Each row is a point. Each copy is the shape, with its points in the same order, stretched, turned, moved and blurred by noise. Say if it was mirrored as well.
In the rows, zero is written as 128.

Shape (9 x 3):
[[158 138 124]
 [199 215 167]
 [ 93  35 127]
 [173  73 131]
 [192 179 134]
 [ 92  91  98]
 [157 151 149]
 [145  39 111]
 [110 124 167]]
Copy 1 (9 x 3):
[[136 109 139]
 [219 118  89]
 [  7 113 144]
 [ 86  71 142]
 [188 108 130]
 [ 69 141 172]
 [144 117 119]
 [ 48  79 167]
 [ 92 140 101]]
Copy 1 is: mirrored
Copy 2 (9 x 3):
[[134 128 124]
 [ 99 169 186]
 [149  28  81]
 [184  77 121]
 [132 162 154]
 [123  91  71]
 [115 122 146]
 [193  55  90]
 [ 90  74 134]]
Copy 2 is: only turned

Shape (9 x 6):
[[103 115 142 140  88 128]
 [149 114 136 130  81 122]
 [106 129 139 129 130 176]
 [129 127 114 108 119 156]
 [106 141 137 130 139 123]
 [ 95 115 143 112 106 132]
 [126 143   7 125 128 119]
 [ 90 150 135 105 111 117]
 [ 91 175 108 124 114 134]]
Copy 1 (9 x 6):
[[103  95 138 145 113 159]
 [148  73 150 139 118 141]
 [103 147 123  92 109 140]
 [130 120 112  95 140 122]
 [ 97 139 117 145 113 128]
 [ 86 109 145 133 127 140]
 [155  96  23 116 205 128]
 [ 79 106 112 140 119 114]
 [ 91 111  65 128 109 118]]
Copy 1 is: only turned
Copy 2 (9 x 6):
[[101 133 154 144 102 114]
 [126 154 128 144  89 121]
 [ 94  82 122 109 120 117]
 [104 120  92 126 124 103]
 [124 120 142 122 151 129]
 [105 121 155 126 117  95]
 [ 75 142  54 196 199 101]
 [102 146 157 117 149 102]
 [ 74 140 138 117 166 124]]
Copy 2 is: only turned

Shape (11 x 8):
[[124 147 219 105 139 147 143 157]
 [140 111 142 179 136 111 143 152]
 [146  96 114 108 139 123 171 129]
 [126 103 115 127 146 147 116 161]
 [134 105 121 111 149 108 117 157]
 [113  94 115 113 101 113 131 148]
 [152 166 134 104 116 119 122 161]
 [143 101 130 133 119 155 126 160]
 [130 143 119 104 107 120 113  76]
 [115 228 136 109 118 124 158 146]
 [ 79 111 116 104 117 114 120   7]]
Copy 1 (11 x 8):
[[ 96 101 165 120 103 212 157 117]
 [119  86 150 132 126  96 119 155]
 [152 139 159  95 151 130 115 102]
 [130 124 117 107 127 140  80 112]
 [125 148 145 103 101 138  79 131]
 [ 99 149 148  94 115 103 112  80]
 [147 141 140  95  65 155 125 111]
 [132 104 132 103 128 127  95  88]
 [154 173 149 152 100 149 144  78]
 [148 157 123 110  69 180 210 126]
 [134 209 164 201 145 157 173  67]]
Copy 1 is: only turned
Copy 2 (11 x 8):
[[117 159 203 144 123 159  88 211]
 [111 129 145 198 125 117 165 169]
 [122 122 109 159 182  89 129 154]
 [100 149 134 174 126  90 114 122]
 [117 122 113 173 128 110 105 137]
 [101 147  85 141 124 107 144 150]
 [147 147 129 162 149 177 121 137]
 [120 170 138 169 128  95 134 140]
 [147 102 139 102 137 135 145 120]
 [109 134 153 140 186 235 139 142]
 [112  53 148  49 125  93 155 126]]
Copy 2 is: mirrored

Shape (14 x 11):
[[114 138 118 128 111 131 128 126 141 152 143]
 [128 122 162 148  99 140 129 136 107 147 117]
 [117 123 131 120 107 132 164 140 109 154 124]
 [126  62 138 119 132 116 138 136 127 148 160]
 [125 127 111 123 123 112 110 153 104 133 123]
 [106 125 151 112 106 146 116 150 115 144 131]
 [142 116 115 133 159 148 143  98 119   7 151]
 [119 112 114 138 105 137 113 120 107 140 162]
 [166  98 115 127 104 128 158 154 132 116 157]
 [118 115 114 127 120 131 119 124 110 156 114]
 [147  97 110 128 123 138 115 153 142 139 116]
 [145 136 189 125 137 126 131 133 105 150 125]
 [122 130 120 151 149 150 121 155 112 127 129]
 [143 122 123 113 121 158 123 141 107 155 131]]
Copy 1 (14 x 11):
[[116 110 126 127 119 112 153 121 107 131 123]
 [137 123 148 128  99 143 137 147 115 138 139]
 [132 122 123 139 133 151 157 137 104 116 130]
 [159  72 122 131 115 150 135 110 111  95 110]
 [144 118 137 145 137 110 111 124  97 137 122]
 [116 117 161 130 111 123 132 133  88 121 115]
 [146 176  91  83  73 103  63 118 118  80  72]
 [135 107 129 152  88 114 135 107  89 119 116]
 [192 123 117 114 113 143 144 103 106 110 105]
 [120 113 134 155 122 128 130 126 119 131 118]
 [158 117 145 131 122 122 132 118 132 125  94]
 [120 115 149 101 117 157 114 120 133 133 159]
 [139 134 145 140 123 104 121 138 121 105 133]
 [129 130 153 146 116 137 132  98 118 115 115]]
Copy 1 is: mirrored
Copy 2 (14 x 11):
[[121 145 118  92 133 127 136 133 137 145 154]
 [125 132 133 158 137 123 126 116 111 153 166]
 [115 154 144 118 139 139 127 136 104 174 154]
 [162 122 117  90 150 138 126 125  82 147 119]
 [116 165 126 123 131 158 125 132 120 109 129]
 [ 97 131 115 127 135 129 139 111  95 153 150]
 [ 98  43 211 121 117 170 141 140 135  89 118]
 [128 129 117  89 145 159 122 114 122 130 160]
 [147 129 152 112 133 177 178 138 102 127 149]
 [131 161 130 112 115 138 103 126 113 139 141]
 [147 142 124 123  93 150 150 135  99 118 130]
 [121 139 145 161 156  92 128  88 119 153 125]
 [113 125 123 134 119 164 132 127 131 143 123]
 [114 147 137 117 113 156 148  98 103 145 138]]
Copy 2 is: mirrored

Shape (18 x 12):
[[113 177 139 107 130 142 149 152 159 120 122 128]
 [126  46 135 100 149 156 146 149 140 135 122 151]
 [112 163 165 120 139 133 140  75 141 118 124 156]
 [101 140 118 134 140 142 149 136  36 127 114 136]
 [159 143 121 187 147 124 136 154 128  56 124 132]
 [113 142 129 127 114 104 148  99 149 126 122 144]
 [128 174 118 173 107 144 131 153 152 141 107 122]
 [115 167 114 164 135 149 119 154 153 126 124 108]
 [124 168 167 119 147 158 104 140 117 134 115  76]
 [137 137 141 154 142 137 139 152 122 133  88 119]
 [123 119 110 105 142 159 142 149  47 121 114 145]
 [142 177 109 101 112  44 139 137 114 132  84 128]
 [109 172 127 117  83 111 143  95 160 113  71 132]
 [113 156 128 111 119 127  18 155 137 122 109 109]
 [131 162 109 119 132 144 142 130 145 130 121 113]
 [176 151 180 106 140 151 107 135 138 137  93 155]
 [112 144 119 139  82 135 148 150  74 133 131 116]
 [136 141 156 119 114 156 106   7 142 113 126 151]]
Copy 1 (18 x 12):
[[174 129 111 157 145 165 166 100 140 126 120 123]
 [129 106 188 120 144 132 106 141 146  73  91 115]
 [128 127  87 131 188 141 143  87 105  96 122 140]
 [146 136  87 135 171 116 133 206 117 146  88 103]
 [131 153  93 185 134 152 113 151 111 165 134 192]
 [156 130 109 125 151 114 152 108 113  95 141 151]
 [164 152 123 175 138 125 152 114 128 151 174 131]
 [145 134 105 168 111 145 147 121 131 147 165 117]
 [141 112  87 156 148 144 135  85 167 156 104  94]
 [155 132 120 166 168 125 123 131 138 144 137 130]
 [151 157 111 130 154 134 112 199 128 125  79  91]
 [212 148  61 104 149 119 129 120 154 129 144 171]
 [175 164  80 157 152 105 171  85 135  86 157 148]
 [119 172  88 114  99 150 141  91 229 144 174 121]
 [169 134 100 146 126 147 129 110 126 114 132 116]
 [147 159 137 150 189 166 107  64 163 140 104 126]
 [162 153 112 139 125  97 179 171 127 165  98 108]
 [ 93 171  82 121 166 109 119  46  77  65 120 137]]
Copy 1 is: mirrored
Copy 2 (18 x 12):
[[115 140 140 134 109 188 170 123 163  92 139 132]
 [192 107 139 131 140  91 141  80  86  93  78 150]
 [108 137 131 149 157 129 182 155 128  93 128  75]
 [181 176 139 128 131 160 110 142  97 140  85 107]
 [118 196 123 138  37 101 116 140 110  82 145 153]
 [103 109 115 114 124 126 158 143 142 106  97  85]
 [ 79 120 148 166  72 180 146 156 120 105 118 152]
 [ 69 140 153 133  92 173 136 136 118 110 148 166]
 [134 147 203 158 118 156 149 124 157 148 173 146]
 [140 131 174 152  91 135 134 148 116 115 107 159]
 [198 182 134 149 139 158 111 106 101 134  73 118]
 [146 123 120 113 103 130 112 173 230 137  75 113]
 [ 79 123 148 121  92 142 153 149 175 101  76  67]
 [ 82 122 199 145 123 150  46 115 182 129 169 137]
 [100 149 134 130 117 158 168 119 146 122 129 142]
 [150 137 175 224 129 120 164 130 159  92 132 142]
 [158 133 119 133  73 172 130 122 110 151  99  91]
 [ 64 148 143 178 172  79 194 131 114 122 115  29]]
Copy 2 is: mirrored

Shape (16 x 12):
[[100 140  89 150  92  76 130 158 139  97 124 154]
 [153 104 116 107 107 106 130 145 114 123 131 131]
 [106 148 172 147  32  74 170 122 111 126 149 176]
 [ 78  78 173 139 161 153 152 134  58 104 128 128]
 [ 79 167 107  85 106  66 100  85 139 148 156 153]
 [103 173 188  99 175  56  87  51 114 130  98 127]
 [104 147  97  99 100  83 170 134 134 154 148 120]
 [106 118 110 165 105 116 129 100 104 106 126  97]
 [100 123 141 122 160 142 114 165  96 156 122 155]
 [132 104 163 101 105 130 109 142 171 117 160 161]
 [128 156 131  85 109 129 105 123  86 131 115 115]
 [113 126 144 133 123  73  84 122 132 168 125  60]
 [160 132  94 166 102 112 169 164 139 147 134 106]
 [151 189 146 126 124  97 176 150 137 117 171 113]
 [114 108 155 196 132 165 139 122 154 119 106 158]
 [182 126 102 159 107 115  76  88 120 142 152 107]]
Copy 1 (16 x 12):
[[108 139 172 131 132 158  66 118 125 131  76 177]
 [134 145 153 115 145 154 142 139  97 134 127 148]
 [ 73 156 128 108 183 140  69  97  32 110 131 195]
 [155 140 111 159 105 134 158  67  83  45 100  59]
 [ 95 103 150  59 144 116  45 106  77 176 102 141]
 [147  86 155  44 187  68 109  46 138 130 131  86]
 [ 83  88 141  88 136  99  62 154  92 134 109 180]
 [102 127 154 142 147 181  93 115  98  88 147 119]
 [145 135  95 135  96 106 123  90 121 126  74  87]
 [121 114 121 162 139 163 148  85  82 157  87 151]
 [136 151 133  98 103 132 120  98  89 144 161 127]
 [134  90 145 161 191 123  77 123 134 141 154 122]
 [117 131 117 132 148 143 103 177 134 111 131 188]
 [157  97 104  82 119 124 109 122 124 108 121 207]
 [ 81 137 103 176 154 146 136  72 146  97  83  98]
 [137 142 121 112 170 205 114 129 114 147 186 132]]
Copy 1 is: mirrored
Copy 2 (16 x 12):
[[ 60 127  90 138 223 120 133 106 129 147 154 142]
 [138 119 114 116 183 132 127 112  93 160 155 100]
 [ 86 225 152 130 225 176 149 162 118 150 191 133]
 [114 139 120 125  97 114 118 196 185 107 171 113]
 [ 74 122 138 156 238 201 125 159 113  84 125  58]
 [122  89 100 121 171 240 124 206 138   7 119 119]
 [114 176 136 169 200 152 135 106 125 116 146  79]
 [112 128 123 166 160 166  80 156 148 141 167 173]
 [ 87 127 127  95 152 100 144 139 143  87 106  86]
 [104  88 167 113 156 134 179 113  87 135 168  99]
 [118 128 120 116 175 192 122 149 141 140  84  92]
 [138 101 147 104 193 191  77 115 151  76 147 145]
 [133 168 134 140 185 100 123  79 105 163 157 170]
 [163 182 143 163 199 140 194 133 151 119 124 149]
 [ 76 123 142 118  80 105 131 144  99 108 166 191]
 [164  81 152 132 194 168  67 150  89 158 138 160]]
Copy 2 is: only turned
Copy 3 (16 x 12):
[[188 155  69 152 139 124 174 165  80 122 140  90]
 [119 114  87 120 103 120 143 143  92 147 131 124]
 [147 111 144 126 128  56 230 216  33 107 116 100]
 [105 136 136 109 168 104 135 130  69 146  41 120]
 [ 97 132  57 177 162  63 153 155  76  42 172 157]
 [ 84 126 138 113 240  61  63 139  42  84 194 170]
 [127  83  78 171 113 107 147 164  98  65 131 107]
 [148 153 100 107 124  83 136 118 110 128 125  61]
 [122 133 133 170 168 108 107 150 105 130  78 160]
 [122 113 136  94 118 113 195 138 103 114 136 201]
 [ 71 158 102 149 154 133 109 159 103 106 144 121]
 [170 114 129 108  99  86  57 109  68  91 158 134]
 [188  90 112 126  81 120 118 155 148 145 124  65]
 [143  78 105 104 137 113 114 212 135  88 145 116]
 [173 132 192 107 158  85 168 106 153 163  95 105]
 [129 134  95 101  96  52  91 119 158 147 167 106]]
Copy 3 is: mirrored
Copy 4 (16 x 12):
[[ 94 106 161 124  85 118 136 145  87 125 129 132]
 [141 160 130 137 106 138 113 149 117 113 111 105]
 [ 86 114 182 127 161 151 145 172  78 140 131  74]
 [165 112 174 208 209  96  87 123 111 173  56 113]
 [ 55 177 165  96 113 133 160  93  95  60 157 142]
 [ 66 161 147  91 178  63 181  97 164  76  78 124]
 [ 60 124 123 134  85 160 158 102  97  86 121 113]
 [116  99 176 170 141  91 135 118 136 104 111 102]
 [143 161 117 175 172  94 113 125  95 145 110 141]
 [130 177 154 110 122 184 141 138 109 149 158 140]
 [134 152 107 113 138 114  84 120 116  78 119  87]
 [ 56 176 139 160 110  86 148 100 172 108 150 117]
 [105  94 104 184  96 125 155 145 137 107 123 107]
 [ 70  68  89 120 121 156 136 142 145  83  98 123]
 [158  97 165 180 186 103 194 140 129 179 120 129]
 [145 183 139 156 127  95 140 156 175  52 167 115]]
Copy 4 is: mirrored
